Every row gives one point. To make a cloud, some directions were put in groups of two or more. Within a group, all points are equally far from the middle, so they leave a hole (a ring in 2 directions, a hollow ball in 3). The other directions are filled evenly. Then the cloud was stretched, turned, moved and blurred a little. How many holes are there, and how many directions does each take, smallest first?
(in the rows, 128 means zero)

Cloud (14 x 2):
[[ 49 131]
 [108  97]
 [149 145]
 [103 100]
 [ 69 165]
 [179 110]
 [ 75  87]
 [ 84 170]
 [ 65 103]
 [168 118]
 [167 142]
 [150  76]
 [ 88 149]
 [107  71]]
Holes: 0

Cloud (21 x 3):
[[169 110  97]
 [109 197 143]
 [ 72 135 191]
 [117 148 206]
 [157  67 161]
 [ 88 113 171]
 [185 145 133]
 [118 179 187]
 [158 161 170]
 [152  80 120]
 [150 146 198]
 [107 100 141]
 [176 123 102]
 [144  75 146]
 [140 177 157]
 [148 163 121]
 [147 103 103]
 [ 98 151 207]
 [116 108 192]
 [ 82 149 204]
 [ 91 143 204]]
Holes: 1 (2)

Cloud, 30 rows:
[[ 93 105  60  90]
 [178 108 143  75]
 [131  96 116 185]
 [180 175 151 108]
 [132 187  84 161]
 [132  75 165  95]
 [114 174 175  94]
 [149  69 105  85]
 [161 156 183 115]
 [110 160  46 138]
 [180  95 169 135]
 [ 76 177 128 134]
 [152  60 102 123]
 [ 59 134 118 128]
 [187  89 120  99]
 [135  99 187 111]
 [121 188 137  64]
 [195  96 113 106]
 [ 93 156  53  86]
 [118 127  41 136]
 [164  90  81  85]
 [177 189 112 114]
 [ 84 186 133 134]
 [126 196 157 106]
 [ 95 177 155 141]
 [ 71 124  64 111]
 [ 59 147 119  86]
 [ 98  73 145 124]
 [167 123 165 170]
 [166  75 144 158]]
Holes: 1 (4)

Cloud:
[[146 151 143  80 169 177]
 [140 176 105 165  79 181]
 [ 81 125 172 153 148 105]
 [176 175 179 133 228 126]
 [154 136  92  93 106  63]
 [164 117 156 117 155 199]
 [129 104  96 104 161  59]
 [131  89 143 103 177  66]
 [107 138 100 197 159 140]
 [134 164 102 178  88  66]
 [158 130 180 143 107  82]
 [ 91 213 167 101 116 121]
 [116 200 164  71 157 141]
 [126  93 102 181  60  95]
 [138 175 185  57 156 115]
 [167 137 113 114 202 108]
 [ 87 195 125 137 202 124]
 [176 189 119 156  97  74]
 [108 143  91 145 184  66]
 [ 81 146 126 101 123  67]
 [137  91 100 155 184 175]
 [177 129 162 104  86  93]
 [ 89  68 100  90 121 125]
 [109 214 121 115 158 137]
 [ 55 114 102 121 106 181]
 [165 145 158 158 194 156]
 [130 116 125 177 181 172]
 [161 130 126 125 216  66]
 [169 132 143 160 212  79]
 [ 80  83 142 146 135 127]
 [115  86  94  85 122  87]
 [181 112  95 114 169 131]
 [119  70  78 188 124  98]
 [ 67  76 125 141 128 165]
 [101 103  55 180  82  95]
 [169 187 173  95 216 138]
 [ 86 119  90 152 111  62]
 [ 92  85 143 141 154  90]
 [127 141 110 186  93  64]
 [137 160 142  74 106 175]
 [110 127  98 191 152  74]
 [170 115 184 100 131 103]
 [ 97 102 129 133 183 193]
 [ 79  94 104 159 104  84]
 [114 151 134  77 135  53]
 [110 169 161 170 112 178]
 [191 217 142 115 157  80]
 [116 129  80 160  54  79]
 [124  68  96 168 149  83]
 [145  59  90 130 158  88]
 [120 220 140 182 140 126]
 [153 133 125 186 118 190]
 [159 127 181  71 152  98]]
Holes: 2 (2, 3)

Cloud:
[[144 109  52 208 168 148 103  99]
 [143 109 123  55  89  85  63 169]
 [145 101 158  50 116 130 119 198]
 [184  80 102 102  78 126  64 162]
 [176 107 113 214 121 155  61 168]
 [ 58 109 138 183 107 101 158 174]
 [187 146 167  94 119 128 168 102]
 [151  87 113 158 164  63  79 100]
 [114 112  37 121  85 109  47 136]
 [ 93  93 143 128  96 118 192 152]
 [186 130 169 154 184 135 131  70]
 [152  85  98  47 115 137  84  56]
 [160 140 124 156 127 103 123  56]
 [ 94 121  82 148 159 142 180 128]
 [193 113 120 223 129 149 174 154]
 [ 78  96 180 118 127 101 176 204]
 [132  86  67 141 142 181 149 127]
 [135  72 107 162  87  79 138 119]
 [104  77 196 139 122 153 123 135]
 [161 138 171 138 147  99 170 183]
 [190 150 169 125 128 102 130 125]
 [ 84  82  53  85  95 130 115 194]
 [188  53  86 112 127  70 153 117]
 [112 130 112  76 118 181  92 109]
 [209 131 166 108 145 130  99 110]
 [ 98 100 116 152  81 164 128 218]
 [ 96  63  62 171  93 129  59 158]
 [ 80  73  86 167 143 156  66 130]
 [121  73 108  83 119  90  88  80]
 [137  89 186 116 185 135 136 207]
 [169 170 130 143 121 153 187 123]
 [159 113 187 147 132 150  84 139]
 [175 128  35 178 115 132 103  52]
 [ 71 125 166 131 151 121 149 104]
 [167  65  32 130 138 106  47 137]
 [175  91  83 140 153  97 186 139]
 [ 95 120 191 149 155  88 147 217]
 [137 108  82 102 119 182 170 160]
 [ 77 142  74 176 148 118 103 184]
 [143 117 100 150 101 191 101 109]
 [101 148 168 145 165 165  64 148]
 [166 149 130 221 125 154 153 163]
 [154 163  92  74  91 182 154 141]
 [132  41 101 131 151 146 103 188]
 [120  77 149 132 128  97 180 176]
 [127  87 159  96 204 160 133 167]
 [ 61  70 135 136 134 120  64 198]
 [141 165 114 107 109 146  86 200]
 [185  49 126  81 121 155 121 123]
 [ 79  45 163 127 125 133 108 163]
 [197  71 128  85 103  93 153 130]
 [108 127 166 131  99  95 125 134]
 [123 131  96 140  68 155  74 149]
 [147  68  62 109  99  92  20 113]
 [198  96  23 171 156 113 134 111]
 [190 113 151 128 100 114 170 125]
 [170 117 177 189 123 120 161 144]
 [157  43 107  87  73 139  84 107]
 [187 143  48 121 156  87 147  90]
 [ 87  67 127 146 102 192 130 186]
 [ 72 160 105 201 119 129 111 158]
 [165 133  89 171  83  90 115  75]
 [ 92  91 100  52 123 138  78 107]
 [111  75  94 102  77 125  70 194]
 [160  81 145 157 114  91  56 130]
 [172 186 140 123 153  99 166 152]
 [ 66 104  68  95  55 135  98 177]
 [132  79 137  71 135  85 156 170]
 [142  86  99  86  68 176 116 154]
 [117 104 121  85 147  98 112  73]
 [117 113 117  55 169  82  84 149]
 [154 111  37 182 150  95 118 137]
 [171  72 146 161 141  86 149 164]
 [117 109  78 129  94 126  32 126]
 [166 115 122  79 176 110 122  60]
 [100 114 141  37  86 144  90 112]
 [155 116  67 114  71  98 164 179]
 [ 95  65 180  99 136 122 152 191]
 [194 121  93 117 163 156  91 154]
 [139 172  61 103 135 108 146  85]
 [115  80 188 116 115 166 117 175]
 [143 138  87 111 169 150 107 187]
 [199 109 137 115 174 130 139  48]
 [158 114 139 116  86  85 100  96]]
Holes: 2 (2, 4)

Cloud, 88 rows:
[[135 127 153 165  58  80 156 107 135]
 [140  98 170 142  90 116 115 136 147]
 [149 203 125 166  82 123  86 149 148]
 [129 178 128 148  66 133 126 107 149]
 [ 97 113  81 175 108 146 137 140 113]
 [107 162  94 146 105 126 177  99 107]
 [172 181 136 146  66 114 154 135 126]
 [159  75 143 101  96 136 137 155 132]
 [191 167 108 106 113 165 139  97 179]
 [147 125 106 148 175 121 143  58 150]
 [118 123 149  84 138  61  80 121  79]
 [149 213 143 126 104 109 156 107 149]
 [127 163 139 149 104 184 188 167 100]
 [137 130 108  91 135 144 145 135 179]
 [123 197 126 133 147 115 151 142 105]
 [127 130 120 145  94 116  71 105 181]
 [156 123  88 155 145 185 119 137 174]
 [113 175  93 136 149 168 121 127 120]
 [ 63 106 131 139 112 114 185 150  89]
 [146 120  81 126  96 131 175  87 117]
 [121  75  79 132 161 152 125 123 117]
 [153 149 130 112 138 118 163 122 178]
 [168 202 116 149 125 160 161 127 109]
 [125  95 147 103  60 109 123 151 152]
 [152 138 166  77 138  70  87 133 106]
 [ 72 106 170 114  35 110 136 154 133]
 [ 99 177 141 119  94  71 136 117 199]
 [157 186 110 163  70 105 152 103 110]
 [157 112 124 135 114 145  69 114 162]
 [169  73 154 113  92 102 107 128 142]
 [ 91  88 135 134  84 185 135 120 189]
 [189 132 109 205 110 175  99 169 135]
 [119 142  89 176 183 113 145  77 141]
 [112  98 108 150 141 154 158 121 149]
 [114 124 179 116   7 131 129 145  94]
 [146 128 134 100 103 182  64 139 126]
 [ 79 104 169  85 155 138 120 102  97]
 [184 167 120 110 113 172 148  67 129]
 [103 140 187 137  40 120 148 188 112]
 [152 171 112 112  97 131  91 118 193]
 [ 95 126 123  86 120 125  94 138 110]
 [104 177 193 122  75 100 142 108 124]
 [187 188 119 140 119 103 122 118  95]
 [119  80 104 106  91 178 145 105 107]
 [119 145 142 179  88 122  65  89 167]
 [150 142 112 104  85 156 159  56 108]
 [ 95 130 156 106  97 156 129 157  95]
 [ 80 162 157 101 118 120 168 108 150]
 [100 132 102 154  89  81 102 119  94]
 [149 118 141 119  61 133  62 135  70]
 [119  70 110 104 118 164 102 130 123]
 [143 192  88 170 138  99 161 122 169]
 [154 127  56 137 102  91 121 101 111]
 [ 76 150 132 120  99  84 101 186  98]
 [172 132 127 144  68 126  89 177  82]
 [ 84  88 104 113  80 151 167 166 127]
 [ 95 108 196  70 111 146 150 132 127]
 [149 129 152 160 107 158 129 138  74]
 [157 125 161 126 119  96 169 131  96]
 [ 71 104 146 127 161 127 117 114 164]
 [ 57 159 138 129  51 120 160  89 119]
 [121 140 103 145  94 152 102 136 203]
 [110  98 132 173  48 137 166 120  92]
 [109 135 134  80  90  69 100 180 115]
 [121 140 178  65 117  67  74 134 122]
 [110 116 143 117 148 112 150 100 171]
 [146 121 167 119  91 153 122 173  87]
 [148 177 125  83 105 127 112 124 155]
 [133  96 148 175  79 152 103 114  86]
 [163  62 129  87 132 121 169 124 104]
 [127 149 145 145 117 144  88 116 131]
 [101 132 106 142 123 161  72  58 132]
 [156 161  84 191  95 120  66 111 169]
 [131 179 173  82 158  92  51 150 133]
 [150 128 116 106 158 171  93 131 142]
 [125 185  96 132 130 105 156 135  73]
 [ 97  93 128 143 159 128 132 143 136]
 [103 103 124  96 133  52  75 135 119]
 [133 124 129 123 133 172  80 129 103]
 [158 189 155 150  90  65 145 124 168]
 [135 128 113 112  90 222 133 122 102]
 [131 140 196 121  82 107 128 185 104]
 [124 150 195 109 131 100  91 168 136]
 [ 88 147 120 147  87 108 161  78  83]
 [118 115 158  95 183 120 168  73 176]
 [177 174 134  89 152 146 151  93 151]
 [ 77  94 162  79 154 145 163 132 112]
 [ 98 156 115 115  45  94 124 132 126]]
Holes: 0

Cloud:
[[122 157 112  58 114 178 158 120 199]
 [132 176 141 140  61 161 133 182 159]
 [110 107  55  80 175 146 164 111 139]
 [152  99  85 115 171 119 174 133 146]
 [125 154 101 133 104 125 198 191 176]
 [124 115 128  59 232 210 120 168 159]
 [161 105 118  84 210 111 139 170 142]
 [ 83 115 157 160 219 216 121 136 137]
 [ 81 157  84 121 135 112 169  94 180]
 [172 113 161  78 179 152 169 155 139]
 [153  91 135  88 193 221 130 121 131]
 [107 117 177  92 176 173 148 209 121]
 [161 148 186 127 127 161 152 166 121]
 [142 102 101 158 112 163  77 144  57]
 [107  75 117 126 230 192 117 124 162]
 [142  99 116 146 194 116 130 188  68]
 [102 175  93 120 127 120 126  49 110]
 [140 163  80 144 127 149 146 218  83]
 [ 99 126  83 102  87  38 171 127 122]
 [123 137 156  77 117 188 124 189 131]
 [160 203 101 154 173 137 106 135 133]
 [109 139  97 154 140 129  76  67  72]
 [137  64 147  67 156  94 158 172  75]
 [131  82  66  85 161  79 124 111 109]
 [183 126 114 135  99 149 193 189 111]
 [119  72 111 143  95 122  63  83  78]
 [140 197 115 132 162 136  93 120 116]
 [105 161 100 120 142  92 155  95  88]
 [ 98  65 153  46 168  98 157 140  95]
 [103 125 135  86 107 153  61  93 141]
 [127  87 112 137 199 192  34 104  96]
 [ 81  91 154 139 138 162  88 157 119]
 [164  48 170 107 105 155  81 159 108]
 [110  69 120  40 190 175 115 170 148]
 [161  51 146 117 135 178 100 198  72]
 [139 167  91 190 168 195  86 143 138]
 [109 117 110 151 153 113 136  70  96]
 [141  11 114  91 134 159 122  97 136]
 [134 102 134  95 184 144 123 138  54]
 [145  86 131 101 145 148  58 107 131]
 [130 137 178  53 154 159 166 195 156]
 [115  98 140  83 121  84 140 173 150]
 [145  77 103 118 111 152 187 173 107]
 [106 107  83 145 157 207  59  88  64]
 [149 118  70  81 114 139  99  93  96]
 [149 117 129 175 151 126  97 165  95]
 [160 152 108 124 103  65 148 167 170]
 [ 84  98 149 105 105 151 168 127 101]
 [158 138 111 159  35 150 114  81 110]
 [ 99  67 106  93 221 213 101  79  76]
 [105 129  39  84 154 107 187 145 131]
 [110 113  85 118 150  65 155  94 100]
 [135  88 133  61 207 186 159 190 171]
 [137  87  63 112  72 158 101 120  92]
 [145  39 123 102 127 116 151 168  51]
 [ 90 179  62 130 124  64 120  77 123]
 [183  61 174  85  97 183 138 146 126]
 [135 119  78 158 119 175  63 138  85]
 [ 93 194 112 123 217 194 103 148 138]
 [191 124 169  83  78 157 148 165 144]
 [138 187 131 121 104 171 152 219 138]
 [149 173  87 110 195 130 112 136  97]
 [134 145 129 153  96 228 104 149 149]
 [130 117 120 185 136 160 113  78  90]
 [ 97 117 115  95  87 164 131 152  93]
 [158  78 147  82 176 204 135 110 117]
 [ 78  35 112  63 127 195 103  67 144]
 [ 92 100 164 128 168 125 114 153 145]
 [ 85 117 148 116 108 191  81  24 156]
 [181 121 122 124  81 137  93 146 150]
 [181  60 145 125 101 139 169 182 124]
 [ 87  81 173 142 100 203  83  87 163]
 [110 175 143  81 193 145 167 155 182]
 [153 177 116  99 191 129 116 134 142]
 [144 103  98 130 194 139 149 116 143]
 [100 135 147 114 172 126 161 139 180]
 [170 127 101  79 136  96 125 150 167]
 [ 79 145 109 122 198 199 144  94 140]
 [112 122 162  47 200 218 119 159 163]
 [128 135 152  99 119 177  98  54 166]
 [ 66 162  53 113 128  94 110  82 147]
 [167  98  52  74  89  70 169 174 104]
 [134 145 102  77 119 124 149  72 118]
 [ 93 116  63 118 169 123 180 148 104]
 [160 171 107 152 156 164  74 119 133]
 [122 138 108  96 198 224 127 113 162]
 [149  59 132 115 149 169 183 184 117]
 [128 142 166 111 133 181 168 210 147]
 [147  72 152 168 172 192 124 200 108]
 [157 106 117 167  56 153 100  84 127]
 [ 77  59 101  95 155 219  77  45 139]
 [118  57 174  61 161 178 152 194 169]
 [ 82  76  93 118 223 167 148 118  86]
 [ 72 112  83  56 190 147 152 109 126]
 [109  93 113 115 138  62 154 133  84]
 [ 93  92 155 127 102 151  54  97 102]]
Holes: 3 (2, 2, 4)
